Rows are points. Each table stands for the endless flat space through its points: a line for two points, a plane for three, and so on. The two share one point or none. Which?

First, 2 rows:
[[ 16 -19  44   6]
 [ 12 -43  24  22]]
Second:
[[ 43   2 -22  -9]
 [ 12 -40  38  19]
 [  5 -44  28  25]]
They share: [ 13 -37  29  18]

First, 2 rows:
[[ 17   6  -4  15  12  29   0 -26]
 [ 47  15  -7  36   6   8 -15 -32]]
Second:
[[  3   6  26  50   9  10  -7 -39]
 [  0 -18  20   8  14  49   5  -2]
 [ 16   5   3  15  13  37  -3 -15]]
They share: no point

First, 3 rows:
[[  4   7  20  14 -44   3  -2  24 -51]
 [ 35  26 -25   1 -35 -20   4 -11 -33]
 [ 44  42 -25   4 -24 -32  -7 -11 -21]]
Second, 4 rows:
[[  0  46  24  20 -52 -17  30  -2 -11]
 [ 51  22 -30 -19 -22 -29 -33  10 -47]
 [ 21  37  -5  16 -22 -14   2 -20 -12]
 [  6  28  -2  16 -32 -17   0 -40  -5]]
They share: no point

First (2 x 12):
[[ -8 -37 -36  17   3  55 -20 -34   6 -17 -12   4]
 [ 16 -17  -4  29  43  19   8  -2   2 -33 -16  28]]
Second (4 x 12):
[[ 31 -31 -13  19   1  44  -2 -12  18 -30 -64  39]
 [ -4 -47   9  24  34  41  17  -7   4 -31 -26  15]
 [ 12 -13 -22 -23  15 -15  10 -14  10   5 -14  38]
 [ -2 -11 -51  42  24  51 -37 -33  -4 -29  18  -1]]
They share: [  4 -27 -20  23  23  37  -6 -18   4 -25 -14  16]

First, 2 rows:
[[ -1  33   5 -25 -11 -41 -14 -10  -8  13   4 -12   5  15  21 -38 -27  -5]
 [-13  49 -15  11  21 -21  -6  -2   0   1  -8  16  13  55   1  -6 -59 -37]]
Second, 5 rows:
[[ 11  30 -28 -13 -22 -49   4 -30 -38  26 -12  -2  16  22  41  -8 -41 -36]
 [-21  51  31   0  21   7 -34   4  10  11  37  26  12  33 -11 -70 -61  -9]
 [  3  33  -1   8  46 -30 -41 -34 -17  16  52  72  20  48   9 -46 -72 -50]
 [  0  28  23   0  39 -21 -45   5  13  10  39  33  12  29  -8 -47 -51  -7]
 [-13  62 -26 -11 -50 -33  26 -40 -48  32 -28 -12  20  38  49 -24 -51 -40]]
They share: no point

First (5 x 24):
[[ 67  17   9 -25  16  54 -26  34  27 -36   9  28  -7 -20 -11  14 -28 -62
   64 -19 -59 -61 -68   9]
 [  5  38  23 -36  -6  51 -53 -12  22  16  12  -3 -74  -1  70 -25 -49  10
   23  -8  28 -59 -40 -25]
 [ 13 -25  41 -53  14  28 -24  20   3   8  51 -38 -41 -40  31  12  18 -24
   36 -37   3 -43  26  19]
 [  1  -4  -9 -64 -38   9 -41  28 -18  54  84  13 -70 -11  76 -49 -19  16
   -5 -22  88 -31 -38  51]
 [ 33  -1  31 -68 -13  42 -56  23   5  32  66 -10 -63 -33  49 -22  -7   1
   30 -27  34 -69 -18  19]]
Second:
[[ 13  18  -9 -47 -25  12 -42  39  18 -27  28  -7  -3 -18  41  16  -1 -15
   40 -14  14 -14  -7  17]
 [ 29 -14  11 -39   3  40 -22  15   6  -3  36   5 -35 -10  29  -4 -25 -43
   28 -34 -14 -42 -39  25]]
They share: no point

First (5 x 24):
[[ 74  22 -60  14 -53  -1  65 -58   0 -60  -8  38  -4  60  44 -66  46 -46
   -9 -19  66 -77 -35 -58]
 [ 23   2 -75 -10 -44 -48  25 -17  -9 -47 -42   8  14  30   1 -49 -10  17
  -20 -59   8 -49 -33 -70]
 [ 59  24 -57  11 -53 -11  60 -51   3 -52 -13  35  -1  48  27 -56  33 -25
  -10 -27  52 -60 -43 -55]
 [ 28  -5 -83 -10 -39 -42  15 -19 -10 -53 -42   7  14  39   8 -55  -9   8
  -14 -55   5 -58 -25 -78]
 [ 61  16 -43   4 -34  10  39 -49   5 -53   2  40  -4  50  45 -37  20 -11
   16  -7  24 -55 -27 -50]]
Second (3 x 24):
[[ 32  21 -30 -12 -41 -24  32 -13  -1 -34 -24  33   3  25  32  -8   0  35
    9 -25 -10 -32 -18 -56]
 [ 56  49 -10 -40 -57 -16  48 -37  -5 -46  16  25  -9  45  20  16 -28   3
   29  15  -2 -36 -54 -32]
 [ 37  28 -30 -25 -41 -13  41 -30  -7 -48  -1  30  -9  30  18   1 -20  28
   19  -9  -5 -32 -33 -36]]
They share: no point

First, 5 rows:
[[ 64  52 -44 -64   9  14   0  12 -13  27   8  24  12  23  44  21   7   2
  -17 -30  -4 -14 -62  -4]
 [ 22  58 -55 -22   6 -12  -5   4  23  56  11  29  20 -26  30  36  47  -5
  -35 -10  40 -28 -27  13]
 [ 62  50 -39 -51   1  29  12  21   5  42  19  23 -10   9  45   6  13  -2
  -16 -21 -19  -4 -68   0]
 [ 27   3  -8 -46   5  -8   6  14  16  53  -7 -20  -9   2  19   3  -3 -39
  -22 -54   4  -1 -47 -13]
 [ 87  52 -38 -86   4  33   3  24 -28  18  10  21   1  43  55  10  -7   5
   -9 -34 -34  -7 -85 -15]]
Second:
[[ 45  39 -39 -41  22  10  10 -31  -1  57   4  41   9   3  36  16  10  -3
  -29 -43  28  -2 -39  12]
 [ 42  33 -45 -32   7 -14  16  -4   5  30   7  17   3   9  24  22   4 -24
  -11 -34  16 -11 -36   6]]
They share: no point

First:
[[ 22  26  44 -25 -32  28  18 -20 -45 -22  28 -35  16  32  -2 -15  56 -22
   20  27  -5  24  13   9]
 [-37  36  30   1  -8   3 -70 -15  -5  22  17  19 -42  14  16  31  10  -6
   33  35  35 -51 -21  18]
 [ 26  50  52 -49   0   8 -22   8 -37 -22  32 -27 -16  32  22 -15  72  18
   64  11  35  12   5 -35]
 [ 11  26  40 -19 -36  29   9 -26 -40 -12  27 -27  15  29  -2  -6  43 -25
   14  33 -10   9   7  22]]
Second:
[[ 14  55  50 -21 -48   7 -45   5 -56  19  21  24 -22  49  27  37  37  14
   -7  25  12   7  25   9]
 [  5  31  56  21 -30 -35 -48   5 -17 -23  54   6 -40  25  48 -20  16 -37
   35  46  27  49 -17  -6]
 [-55 -19   4  17  24   8  20 -40  14 -37  29 -60 -16 -16  -8 -33  45 -57
   58  38  20  -6 -34  -5]
 [ -7  17  46  21 -14 -21 -32  -9  -5 -29  46 -12 -32  13  28 -28  20 -47
   47  44  29  31 -25  -2]]
They share: [ -7  26  37  -7 -18  14 -22 -16 -25  -4  20  -9 -16  23   4   6  36 -18
  25  29  20  -6  -1  10]

First:
[[ -12   39   60  -26   26   54 -102   -5  -23   12  -22  -49    0   63
    23  -66  -54   59  -17   -9   18   -9  -29   25]
 [ -40  -12   48   -7   34   25  -60  -62  -29    4   -1  -17   -1   55
    25  -12  -37   67  -28  -33  -29    3    7  100]
 [ -18   44   28  -37  -29   15  -57  -52   29   37   -2  -42   53   43
    -1   -8  -38   81  -58  -13   42  -73  -62   35]
 [ -38    5   39   18   74   54  -57    2  -23  -40   -3  -17  -22   47
    16  -65  -20   30    8  -32   24   35   -9   -2]
 [ -55   -6   11   21   29   27  -18  -24   26   -6   13  -17   21   64
   -48  -65   18   47  -48  -40   77  -30  -46  -43]
 [ -42   -4   34   22   77   46  -42   -9  -23  -50    4   -8  -22   34
    21  -43  -16   25   13  -35   11   41    0   15]]
Second:
[[ -5  34  71   9  39   1 -39 -59  55  10 -15 -25  30  42  -1 -44 -29  45
   14   7  -7 -74 -28   7]
 [-21  12  47   5  27   1 -33 -50  34  -5 -16 -42  44  38   2 -32 -20  53
    2   3  10 -57 -30   4]
 [-20   5  43   8  29  -6 -31 -54  35 -12 -25 -51  52  43   9 -35 -18  62
   11   4   8 -63 -28   0]
 [ -3  60  43 -35   3  57 -55 -12  12  31  42  22 -44  52 -52 -40 -10   3
  -58 -41  34 -31 -34  24]]
They share: [-29  13  29 -12   9  22 -36 -29  10  -2   6 -31  24  36 -16 -23 -11  39
 -31 -14  32 -32 -34  10]

First, 6 rows:
[[ 13 -42  59 -34  12 -12 -25  41  -4 -10   3  27   9  17  38   3 -25   8
  -19  16  42  28 -44 -23]
 [-12 -40   4 -30 -50 -42  -8  48  11  -8 -47  26 -17 -54   1  -6  47 -22
   40  11  17  25 -25   7]
 [ 22 -23  40 -36  -5  13  -7  13  26 -34   9  29  22 -39  24   4 -22 -27
  -34  27  55  19 -44 -62]
 [  2 -31  56 -10  12  22 -21  24  -1  -9  14   9  33  23  70  22 -49  30
  -18  -7  20  52 -48 -17]
 [ 27 -29  67 -14  46 -12 -46  17  20 -31 -24  42 -25 -10   7  11 -25 -20
  -45  14  57  19 -31 -23]
 [  2 -19  26   4   8 -20 -39  20  29 -25 -46  29 -23 -43   0  16   9 -18
    2   1  20  30 -26  13]]
Second:
[[ 19 -21  73  -3 -16 -37 -11  52 -51  22  19  50  -6 -11  78  18  25  -2
   30  33   6 -15 -50 -14]
 [ 38 -34  29 -36  39 -22 -29  80  52  26 -18  47 -50 -25 -15  -1 -25  11
  -25  22  49  36 -37 -65]
 [-16 -19  18  13 -20 -38 -43   1  -2 -37   1   9  32  -3  35   9   7 -18
    7  23  31  32 -19  29]
 [  3 -87  30 -15   4 -12  -9  10  -7  -1  -6  73  26  36  45  -3   0 -53
  -11 -61   0  26 -41  11]
 [ 27  -2  54  30 -39 -61 -13  11   1 -53  28  -8   8 -31  40  16  15  -9
   26  42  26  29 -16   4]
 [ -8 -45  44 -34  -4  26 -17   6  31 -60 -49  -2  20 -13  10  19 -25   6
  -10 -32  14  55 -44  17]
 [ -9 -44  45 -41  11  14 -17  51 -14  15 -30  53   8  -5  47  -5  -6  -5
   -2 -15   7  20 -67  -2]]
They share: [  4 -30  37 -17   1 -14 -27  33  11 -15 -16  24   2 -13  24   9  -7  -1
  -2   9  26  31 -38  -5]

First:
[[-65 -44 -64 -19  -7 -14  20  65   9 -27   6  14  -4  18  36 -37 -22  -6
  -29  63 -33 -50  50  -6]
 [-15 -30 -39  29  24  10 -18  46 -49  21 -22  23  -9  18  63 -25  21 -41
   20  14   9 -40  61  11]
 [-13 -36 -38  15 -16 -40 -12  31 -13   7  -1  37  13  61   9 -31 -10 -46
  -30  11 -21 -16  14  -8]
 [  8  15   7  33  49   5  -1  17 -12   1 -50 -20 -11  26  29 -32  22 -27
   50 -23  44  25  -3 -44]
 [-21 -12 -23  23  37   7   4  35 -19   4 -24  -5 -19  22  47 -29  18 -12
   35  10  20 -18  37 -11]
 [-61 -32 -47 -35 -36 -45   8  53  51 -52  -3  36  28  17   6 -43 -66 -28
  -66  60 -66 -44  19 -23]]
Second, 5 rows:
[[-12   8 -34 -37 -30 -10  25  14  23  47 -13  34  -6  14  36 -25 -25 -68
  -60   8  20 -74  60   7]
 [-16  -5 -34  -5 -36   8   7  18   5  22  30  44 -25   9  37 -29 -14 -15
   -4  35  13 -36  43 -15]
 [-17 -32 -42   9  24 -46  -4  35  18  -7 -60   6  28  55  16 -16 -29 -62
  -47  -1 -27 -32  14 -17]
 [-61 -53  12  16 -15 -25 -18  16 -17  18 -44  23   2  25  33 -49  25 -15
  -42 -46 -15 -27  49 -35]
 [-18 -27 -38  19  67 -64  -3  70  -6 -58 -64 -24  47  78  -5 -38 -15 -63
   -2  17 -39  10 -23  -2]]
They share: [-23 -22 -30   9   3 -22  -2  35  -1  -7 -14  18   4  36  22 -33 -10 -30
  -9  17 -11 -18  20 -16]

First (3 x 24):
[[ 57   9 -23 -12 -18 -15  65 -12   5  18   3   8  20 -45  62  19 -27 -53
  -24 -50  14 -66  83  55]
 [ 33  19 -21  -9   4 -22  56 -23  -3   5   3   7  17 -27  43   1 -23 -42
  -14 -51  14 -48  62  40]
 [ 27  -9 -11 -33   6 -36  38 -15 -19  27   9  29  -1 -39  59  13 -57 -50
  -30 -23  26 -60  56  34]]
Second:
[[ 12  24 -12 -19  49 -20  52 -51 -24 -30 -10   5  18  11  42  12 -41 -60
  -25 -34  -2 -37  29   1]
 [  1  13 -15 -14  33 -31  39 -48  -9 -20 -22  30  15  -2  37 -13 -21 -54
  -34 -50  14 -21  35  25]
 [-49  40 -13 -30  25 -26  58 -31   3  10 -17  35 -12  -4  27 -33 -40 -29
  -22 -46  37   8  33  21]
 [ 16   1 -19  -9   9 -19  22 -64 -15 -56 -37  14  15   2  64   1 -44 -94
  -40 -70  -5 -20  21   6]
 [ 23  -5 -21 -20  33 -37  17 -28 -23  -6   2  24   9 -24  39 -19 -23 -46
  -20 -44   6 -53  47  39]]
They share: no point

First:
[[-66  -7  16  42 -85   2  38  93 -15 -30  -1  21 -23  47   8  33  -6 -82
    4  -4 -42  22  -6 -34]
 [-20  34  48 -37 -34 -26  -5  60 -28 -43 -45 -73  39 -12 -19  52 -35 -22
   41 -38 -66   3 -36  -2]
 [-41  32   3 -21  -4  13  31  76  17 -55 -18 -56  86 -23 -11  49 -14 -35
   19  -4 -48  35 -18  19]
 [-36  30  26 -49  -4 -14  -9  52 -14 -65 -31 -83  67 -24 -23  48 -19 -14
   27 -22 -44   7  -8  16]
 [  8  93  52   3   2 -14   8  -9 -42 -33  31 -31  19  -8  11  62 -87  -4
   33   1 -16  43 -16   7]
 [-47  15  23 -10 -23  45  -2  85  34 -94 -10 -26  56  16 -24  70  -5 -39
   10 -30 -28  50  28 -21]]
Second (4 x 24):
[[-15  51   8  -9 -13 -28  20  33 -60 -35  39 -38  38  -8  -3  26 -67 -51
   -3  26 -35   3 -23  13]
 [-48  50  32   2 -41 -45  19  23 -25  -1  -5 -23  39  36  33  49 -32 -44
    1  19 -22  35 -47  27]
 [-33  30   2  -3 -31 -10  29  33 -45 -56  30 -53  14 -14 -12  14 -52 -24
   21  14 -47  15  -2  -8]
 [ -3  66   4 -15  -9 -40  20  27 -68 -24  54 -37  64   1   3  28 -85 -66
  -23  43 -35   5 -45  26]]
They share: [-39  37  22   1 -27 -24  19  35 -39 -31   7 -32  14   1   6  34 -36 -35
  17   7 -29  13 -12   7]

First:
[[ 17 -14 -17  61 -11  74  60  50  32  -5 -31 -21   1 -14 -10  11 -21 -38
   65 -11 -14  43  25  26]
 [-21  21  27 -18 -57  -3   7 -15  11 -26 -58 -43  22  35   2 -17  29  -2
   54  13 -23 -22 -32  32]
 [-21  35  29 -39 -34 -14  35   1   3 -34 -56  -9   5  38   8 -37  18 -30
   49  16 -13 -19 -36  34]
 [ 52 -28  37  47 -48  36  53   6  19  31  23 -13  25  25 -16  17   4 -10
   14 -28  11 -16 -34   3]
 [ 19   4   5  21  -1  40  84  48  16  -7 -19  19 -11   6  -2 -15 -21 -58
   45  -9   4  21  -3  24]]
Second:
[[ 19 -23  53   3 -26  13  65 -25  53  26 -37 -30  18  36 -11 -42   3  14
   50 -14 -20  11 -52   9]
 [ -8  29  44  28   2  11  33  -6   7  -2   3 -53  58  12  25   4 -18 -19
   26  18 -47 -10 -15  51]
 [ 38  15  36  10 -49   7  -1  -2  -9 -45 -31 -19   9  64 -17  23  47 -43
   31   0 -19 -27 -19   7]
 [ 10  18  57  15 -10  13  28 -19   5  -8 -14 -47  35  27  12  17 -13 -28
   32  12 -46 -28   5  46]]
They share: no point

First (5 x 24):
[[ 40   3  45  12  22  19   7   6   5  44  57  -5  -9 -36 -46 -33 -12 -17
   14  39   2   9   8 -11]
 [ -7  -2  -1 -44  35   9   0 -14   2  -1  17 -57  -4   8  -4 -11  26 -21
  -22  12  17 -24 -18 -20]
 [ 67  25 -10   9 -33   4  42  12 -55  73  59  42  -9 -15 -69 -47  45 -21
   -1 -16 -38 -52   5 -23]
 [ 43  -6  22 -17  -5  23  18  11 -11  52  26  36  14 -30 -35 -41  24 -16
   30  16 -27 -20  24 -12]
 [ 57  -3  23  -2 -13  22  32  15 -30  68  34  65   5 -29 -50 -37  43 -18
   31  16 -42 -44  27  -7]]
Second (5 x 24):
[[ 22 -10  38 -13   6  16 -13 -28  20  26  31  -6 -14   4  -4 -19  18 -32
  -16   4  35 -39  14 -17]
 [ 27  13 -13 -34  42   7  -7   3  -6  18  18 -12 -17 -30 -23 -17  22 -12
   -3   1 -22 -20   7   3]
 [  0   2 -15 -22  61   9 -10   7 -17  24  38  13 -32 -33 -29 -19   4 -31
   23   4 -30 -25 -25 -14]
 [ 17  -1   1 -10   8  17  64  25 -55  47  46 -16  15  -3 -66 -30  42 -12
   13  47 -35 -24 -31 -29]
 [ 28 -19 -13 -16  36  22 -12 -11   0  43  15 -12 -31  -6 -37 -14  17 -11
  -12  12  -1 -38  11   4]]
They share: [ 22   1  12 -19  17  13  13  -2 -11  29  32 -11  -5  -9 -28 -22  27 -20
  -3  16  -4 -28  -2 -15]
